Rows are points. The ring and each string are closed loops that go straight from each point to the next, and from the last back to the first. Before rounding, they use only three directions, however many columns there are. How many times does the string pass through the ring? Passing back the other way cancels.

Ring (8 x 4):
+0.25  +0.40  -0.03  +0.36
+0.20  +0.70  +0.23  +0.25
+0.06  +0.73  +0.59  -0.22
-0.11  +0.45  +0.59  -0.43
-0.10  -0.18  +0.34  -0.58
+0.30  -0.43  +0.10  -0.48
+0.54  -0.40  -0.06  -0.26
+0.51  -0.15  -0.17  +0.10
String (23 x 4):
+0.20  -0.64  +0.06  -0.59
-0.35  -0.22  +0.08  -0.23
+0.23  +0.03  +0.28  -0.36
+0.34  -0.05  +0.46  -0.68
-0.29  -0.25  +0.43  -0.75
-0.52  -0.31  +0.35  -0.66
-0.27  -0.11  +0.19  -0.30
+0.30  -0.02  +0.29  -0.42
+0.59  -0.32  +0.29  -0.67
+0.58  -0.66  +0.05  -0.61
+0.04  -0.43  -0.12  -0.16
+0.08  -0.12  -0.01  -0.06
+0.63  -0.01  +0.05  -0.10
+0.91  -0.07  -0.22  +0.21
+0.16  -0.05  -0.38  +0.50
-0.03  +0.08  -0.08  +0.19
+0.34  +0.18  +0.12  -0.03
+0.75  +0.18  -0.08  +0.22
+0.74  -0.04  -0.32  +0.37
+0.24  -0.22  -0.28  +0.22
+0.11  +0.03  +0.08  -0.08
+0.67  -0.07  +0.14  -0.27
+0.92  -0.44  +0.11  -0.54
Times through: 5
String (32 x 4):
-0.43  -0.15  +0.22  -0.38
+0.02  -0.05  +0.24  -0.35
+0.44  -0.11  +0.34  -0.56
+0.48  -0.35  +0.27  -0.67
+0.80  -0.49  +0.24  -0.76
+0.91  -0.34  +0.21  -0.61
+1.09  -0.65  +0.04  -0.63
+0.53  -0.62  -0.15  -0.30
+0.03  -0.37  -0.16  -0.06
+0.13  -0.13  -0.03  -0.05
-0.08  -0.28  -0.23  +0.13
+0.47  -0.27  -0.31  +0.21
+1.05  -0.10  -0.32  +0.30
+0.76  +0.05  -0.31  +0.44
+0.12  +0.12  -0.35  +0.58
-0.06  +0.19  -0.10  +0.31
+0.15  +0.25  +0.10  +0.07
+0.62  +0.50  +0.21  +0.08
+0.65  +0.86  +0.24  +0.32
+0.53  +1.10  +0.33  +0.40
-0.07  +0.87  +0.27  +0.34
-0.20  +0.41  +0.20  +0.09
+0.11  +0.33  +0.26  -0.09
+0.40  +0.79  +0.57  -0.17
+0.44  +0.60  +0.53  -0.26
+0.11  +0.44  +0.42  -0.21
+0.33  +0.60  +0.64  -0.41
-0.03  +0.21  +0.26  -0.17
+0.21  +0.32  +0.47  -0.39
+0.13  +0.31  +0.63  -0.62
-0.09  +0.14  +0.70  -0.84
-0.44  -0.12  +0.45  -0.67
Times through: 3

Ring (6 x 11):
-0.04  -0.33  -0.03  +0.20  +0.11  -0.31  +0.72  -0.03  -0.40  +0.29  +0.59
+0.62  -0.33  -0.45  +0.28  -0.03  +0.28  +0.25  -0.16  +0.19  -0.27  -0.21
+0.59  -0.13  -0.64  +0.17  -0.22  +0.65  -0.13  -0.10  +0.63  -0.37  -0.50
-0.05  +0.16  -0.49  -0.03  -0.34  +0.60  -0.27  +0.09  +0.69  -0.03  -0.19
-0.50  +0.14  -0.21  -0.08  -0.23  +0.17  +0.09  +0.18  +0.26  +0.37  +0.38
-0.52  -0.07  -0.02  +0.00  -0.03  -0.22  +0.54  +0.14  -0.22  +0.54  +0.74
String (26 x 11):
-0.66  +0.12  -0.54  -0.36  -0.23  +0.32  +0.48  +0.25  +0.31  +0.69  +0.60
-0.37  -0.04  -0.50  -0.21  -0.13  +0.22  +0.59  +0.15  +0.15  +0.53  +0.53
-0.29  -0.04  -0.16  +0.03  -0.11  +0.02  +0.30  +0.09  +0.04  +0.31  +0.41
-0.52  +0.05  +0.33  +0.21  -0.09  -0.33  +0.04  +0.12  -0.18  +0.28  +0.55
-0.69  -0.12  +0.15  +0.01  +0.05  -0.47  +0.75  +0.15  -0.49  +0.70  +1.02
-0.46  -0.33  -0.21  -0.11  +0.15  -0.38  +1.27  +0.10  -0.56  +0.82  +1.11
-0.12  -0.34  -0.36  -0.03  +0.09  -0.12  +1.01  +0.02  -0.29  +0.51  +0.70
-0.08  -0.46  -0.22  +0.06  +0.20  -0.35  +1.20  -0.02  -0.56  +0.54  +0.85
+0.09  -0.37  -0.29  +0.11  +0.10  -0.12  +0.84  -0.05  -0.27  +0.30  +0.50
+0.03  -0.14  -0.16  +0.18  -0.07  +0.04  +0.21  -0.01  +0.05  +0.06  +0.19
+0.09  -0.20  +0.18  +0.40  +0.01  -0.25  +0.13  -0.06  -0.21  -0.06  +0.23
+0.57  -0.49  -0.24  +0.36  +0.13  -0.08  +0.62  -0.20  -0.24  -0.12  +0.12
+0.76  -0.52  -0.60  +0.24  +0.08  +0.23  +0.67  -0.22  +0.01  -0.17  -0.08
+0.40  -0.28  -0.53  +0.12  -0.06  +0.31  +0.40  -0.09  +0.20  -0.05  -0.03
+0.19  -0.10  -0.10  +0.29  -0.11  +0.11  -0.06  -0.05  +0.16  -0.16  -0.05
+0.59  -0.17  -0.30  +0.36  -0.14  +0.36  -0.21  -0.14  +0.38  -0.46  -0.43
+1.11  -0.28  -1.06  +0.16  -0.21  +0.99  -0.05  -0.23  +0.87  -0.62  -0.88
+0.82  -0.21  -1.10  +0.01  -0.24  +0.97  +0.09  -0.13  +0.85  -0.36  -0.64
+0.31  -0.13  -0.67  +0.02  -0.18  +0.54  +0.18  -0.03  +0.48  -0.06  -0.16
+0.07  +0.07  -0.10  +0.25  -0.24  +0.26  -0.39  +0.01  +0.40  -0.22  -0.19
+0.22  +0.21  -0.53  +0.08  -0.43  +0.81  -0.68  +0.04  +0.97  -0.36  -0.61
+0.16  +0.21  -0.93  -0.18  -0.47  +1.07  -0.40  +0.09  +1.14  -0.15  -0.54
+0.02  +0.12  -0.90  -0.23  -0.37  +0.87  -0.03  +0.11  +0.87  +0.09  -0.22
-0.08  +0.02  -0.37  +0.01  -0.21  +0.34  +0.04  +0.07  +0.38  +0.10  +0.06
-0.37  +0.20  +0.07  +0.14  -0.26  +0.11  -0.36  +0.13  +0.30  +0.06  +0.13
-0.58  +0.24  -0.06  -0.02  -0.28  +0.15  -0.18  +0.20  +0.32  +0.29  +0.31
Times through: 5

Ring (6 x 14):
+0.54  +0.12  -0.46  -0.17  -0.80  +0.01  -0.84  -1.04  -0.25  -0.16  -0.29  -0.15  +0.00  +0.26
-0.25  +0.04  -0.20  -0.16  -0.26  +0.22  -0.18  -0.39  -0.04  -0.05  +0.00  -0.11  -0.18  +0.26
-0.85  -0.14  +0.27  -0.36  +0.27  +0.27  +0.62  +0.44  +0.23  +0.09  +0.24  -0.03  -0.21  +0.14
-0.57  -0.09  +0.67  -0.41  +0.24  -0.07  +0.81  +0.47  +0.54  +0.15  +0.19  -0.10  -0.12  -0.09
+0.05  +0.09  +0.64  -0.28  -0.15  -0.35  +0.38  -0.10  +0.60  +0.11  +0.00  -0.22  -0.06  -0.18
+0.74  +0.19  +0.04  -0.19  -0.75  -0.35  -0.53  -0.94  +0.16  -0.06  -0.29  -0.24  +0.05  -0.01
String (24 x 14):
+1.15  +0.30  -0.52  -0.05  -1.20  -0.26  -1.28  -1.62  -0.21  -0.21  -0.48  -0.27  +0.07  +0.18
+0.76  +0.06  -0.70  -0.26  -0.98  +0.05  -1.11  -1.21  -0.50  -0.23  -0.39  -0.09  +0.09  +0.34
+0.13  -0.10  -0.35  -0.40  -0.47  +0.17  -0.41  -0.47  -0.31  -0.12  -0.15  -0.01  +0.02  +0.29
+0.27  +0.25  -0.02  -0.01  -0.54  -0.14  -0.40  -0.82  +0.22  -0.03  -0.13  -0.27  -0.14  +0.08
+0.10  +0.13  -0.12  -0.13  -0.44  +0.02  -0.33  -0.62  +0.06  -0.05  -0.10  -0.18  -0.12  +0.16
-0.18  -0.16  -0.29  -0.43  -0.27  +0.29  -0.17  -0.20  -0.28  -0.09  -0.05  +0.03  -0.03  +0.31
-0.40  -0.16  -0.37  -0.37  -0.18  +0.42  -0.13  -0.14  -0.31  -0.09  +0.02  +0.03  -0.11  +0.38
-0.59  +0.22  +0.09  +0.09  -0.03  +0.18  +0.12  -0.29  +0.36  +0.05  +0.16  -0.25  -0.38  +0.16
-0.37  +0.18  +0.29  -0.03  -0.07  -0.02  +0.22  -0.22  +0.46  +0.08  +0.11  -0.25  -0.27  +0.03
-0.63  +0.06  +0.34  -0.15  +0.12  +0.10  +0.46  +0.10  +0.42  +0.10  +0.19  -0.17  -0.27  +0.06
-1.16  -0.12  +0.51  -0.30  +0.51  +0.27  +0.96  +0.70  +0.46  +0.16  +0.37  -0.06  -0.30  +0.08
-1.10  -0.34  +0.34  -0.59  +0.50  +0.39  +0.93  +0.89  +0.14  +0.11  +0.32  +0.10  -0.15  +0.17
-0.56  -0.24  +0.17  -0.54  +0.11  +0.23  +0.46  +0.38  +0.04  +0.03  +0.12  +0.05  -0.06  +0.16
-0.39  -0.09  +0.31  -0.39  +0.02  +0.05  +0.41  +0.17  +0.25  +0.06  +0.09  -0.07  -0.10  +0.05
-0.53  -0.33  +0.17  -0.66  +0.13  +0.23  +0.51  +0.49  -0.04  +0.03  +0.11  +0.11  +0.01  +0.16
-0.59  -0.10  +0.96  -0.46  +0.36  -0.20  +1.08  +0.67  +0.74  +0.22  +0.23  -0.11  -0.10  -0.22
-0.12  +0.22  +1.11  -0.16  +0.06  -0.56  +0.79  +0.09  +1.08  +0.24  +0.12  -0.35  -0.15  -0.39
-0.12  -0.21  +0.30  -0.59  -0.09  -0.03  +0.35  +0.19  +0.11  +0.03  -0.01  +0.01  +0.06  +0.03
-0.03  -0.06  +0.11  -0.38  -0.25  -0.01  +0.04  -0.17  +0.09  -0.01  -0.05  -0.08  -0.02  +0.09
+0.37  +0.30  +0.46  -0.04  -0.45  -0.45  -0.06  -0.66  +0.61  +0.06  -0.11  -0.35  -0.11  -0.17
+0.98  +0.54  +0.56  +0.14  -0.81  -0.80  -0.41  -1.22  +0.81  +0.05  -0.29  -0.52  -0.07  -0.32
+0.29  +0.06  +0.05  -0.28  -0.47  -0.14  -0.23  -0.53  +0.11  -0.04  -0.15  -0.15  +0.00  +0.06
+0.21  -0.12  -0.19  -0.47  -0.46  +0.06  -0.30  -0.39  -0.22  -0.09  -0.17  -0.01  +0.07  +0.20
+1.01  +0.13  -0.46  -0.25  -1.05  -0.19  -1.06  -1.28  -0.30  -0.20  -0.44  -0.16  +0.14  +0.19
Times through: 0

Ring (7 x 14):
+0.02  -0.15  +0.06  -0.03  -0.29  +0.08  -0.19  +0.36  +0.10  -0.06  +0.02  +0.47  +0.12  -0.05
-0.01  -1.01  -0.02  +0.01  -0.20  +0.46  -0.45  +0.64  -0.07  -0.37  -0.23  +0.45  +0.19  +0.20
+0.00  -1.36  -0.10  +0.04  -0.09  +0.64  -0.56  +0.65  -0.21  -0.45  -0.36  +0.28  +0.17  +0.32
-0.11  -0.71  -0.19  -0.21  -0.11  +0.45  -0.39  +0.39  -0.20  -0.15  -0.30  +0.20  +0.16  +0.03
-0.01  +0.63  -0.09  -0.23  -0.19  -0.14  +0.00  -0.16  +0.01  +0.37  +0.07  +0.05  -0.02  -0.32
+0.29  +1.23  +0.16  +0.13  -0.22  -0.54  +0.22  -0.46  +0.19  +0.56  +0.40  -0.10  -0.22  -0.29
+0.31  +1.05  +0.24  +0.21  -0.27  -0.51  +0.18  -0.29  +0.26  +0.43  +0.43  +0.07  -0.18  -0.21
String (29 x 14):
-0.38  -0.86  -0.33  -0.54  -0.20  +0.61  -0.47  +0.63  -0.20  -0.23  -0.45  +0.50  +0.35  -0.12
+0.03  -0.30  -0.05  -0.05  -0.16  +0.20  -0.25  +0.24  -0.06  -0.04  -0.10  +0.19  +0.07  +0.00
+0.24  -0.39  +0.06  +0.24  -0.09  +0.15  -0.25  +0.14  -0.07  -0.06  -0.02  -0.02  -0.07  +0.18
+0.23  -0.57  -0.01  +0.23  -0.01  +0.26  -0.31  +0.11  -0.18  -0.09  -0.12  -0.16  -0.08  +0.23
-0.48  +0.11  -0.42  -0.82  -0.22  +0.30  -0.21  +0.22  -0.16  +0.21  -0.32  +0.36  +0.29  -0.50
-0.50  +0.53  -0.40  -0.89  -0.29  +0.13  -0.09  +0.12  -0.07  +0.35  -0.21  +0.43  +0.29  -0.65
-0.15  +0.39  -0.15  -0.38  -0.25  +0.01  -0.08  +0.06  +0.01  +0.25  -0.03  +0.27  +0.11  -0.35
+0.36  +0.09  +0.16  +0.35  -0.10  -0.10  -0.10  -0.09  +0.01  +0.11  +0.16  -0.12  -0.18  +0.12
+0.43  +0.85  +0.18  +0.34  -0.10  -0.42  +0.13  -0.46  +0.08  +0.44  +0.34  -0.31  -0.30  -0.07
+0.20  +1.80  +0.08  -0.08  -0.24  -0.70  +0.37  -0.68  +0.21  +0.82  +0.46  -0.16  -0.24  -0.54
+0.02  +1.70  +0.02  -0.29  -0.32  -0.61  +0.32  -0.49  +0.23  +0.75  +0.38  +0.09  -0.10  -0.64
+0.04  +0.67  +0.02  -0.14  -0.26  -0.21  +0.03  -0.08  +0.11  +0.32  +0.16  +0.19  -0.01  -0.30
+0.42  +0.59  +0.24  +0.39  -0.16  -0.34  +0.06  -0.26  +0.13  +0.28  +0.33  -0.12  -0.24  +0.01
+0.72  +0.92  +0.44  +0.77  -0.12  -0.62  +0.20  -0.52  +0.23  +0.40  +0.57  -0.35  -0.44  +0.12
+0.48  +1.53  +0.37  +0.39  -0.28  -0.78  +0.34  -0.54  +0.36  +0.60  +0.63  -0.06  -0.32  -0.24
-0.10  +1.36  +0.04  -0.38  -0.44  -0.48  +0.22  -0.14  +0.31  +0.53  +0.32  +0.48  +0.07  -0.62
+0.00  +0.44  +0.03  -0.14  -0.29  -0.12  -0.03  +0.08  +0.13  +0.20  +0.12  +0.33  +0.05  -0.25
+0.23  +0.15  +0.14  +0.19  -0.20  -0.10  -0.09  +0.05  +0.09  +0.09  +0.15  +0.14  -0.06  +0.01
-0.26  +0.40  -0.09  -0.47  -0.39  -0.02  -0.07  +0.29  +0.15  +0.16  +0.01  +0.64  +0.24  -0.42
-0.35  +0.21  -0.10  -0.56  -0.46  +0.07  -0.14  +0.49  +0.18  +0.05  -0.04  +0.86  +0.34  -0.43
-0.04  -0.45  +0.07  -0.05  -0.33  +0.20  -0.28  +0.57  +0.12  -0.22  -0.04  +0.65  +0.21  +0.01
+0.40  -0.58  +0.22  +0.51  -0.11  +0.12  -0.27  +0.25  +0.01  -0.20  +0.07  +0.06  -0.10  +0.36
+0.11  -0.40  +0.05  +0.09  -0.19  +0.18  -0.26  +0.31  +0.00  -0.12  -0.04  +0.26  +0.05  +0.09
-0.32  -0.54  -0.19  -0.47  -0.30  +0.41  -0.36  +0.62  -0.04  -0.18  -0.27  +0.66  +0.34  -0.17
-0.44  -1.66  -0.28  -0.49  -0.26  +0.90  -0.69  +1.11  -0.19  -0.62  -0.59  +0.86  +0.51  +0.10
+0.04  -1.99  -0.05  +0.18  -0.07  +0.85  -0.73  +0.92  -0.25  -0.73  -0.46  +0.38  +0.22  +0.54
+0.38  -1.27  +0.14  +0.54  -0.01  +0.43  -0.48  +0.43  -0.16  -0.43  -0.15  -0.02  -0.06  +0.56
+0.15  -0.63  +0.02  +0.16  -0.12  +0.27  -0.33  +0.32  -0.09  -0.18  -0.11  +0.14  +0.03  +0.19
-0.22  -0.81  -0.21  -0.33  -0.18  +0.51  -0.43  +0.56  -0.16  -0.23  -0.34  +0.42  +0.26  -0.02
Times through: 1
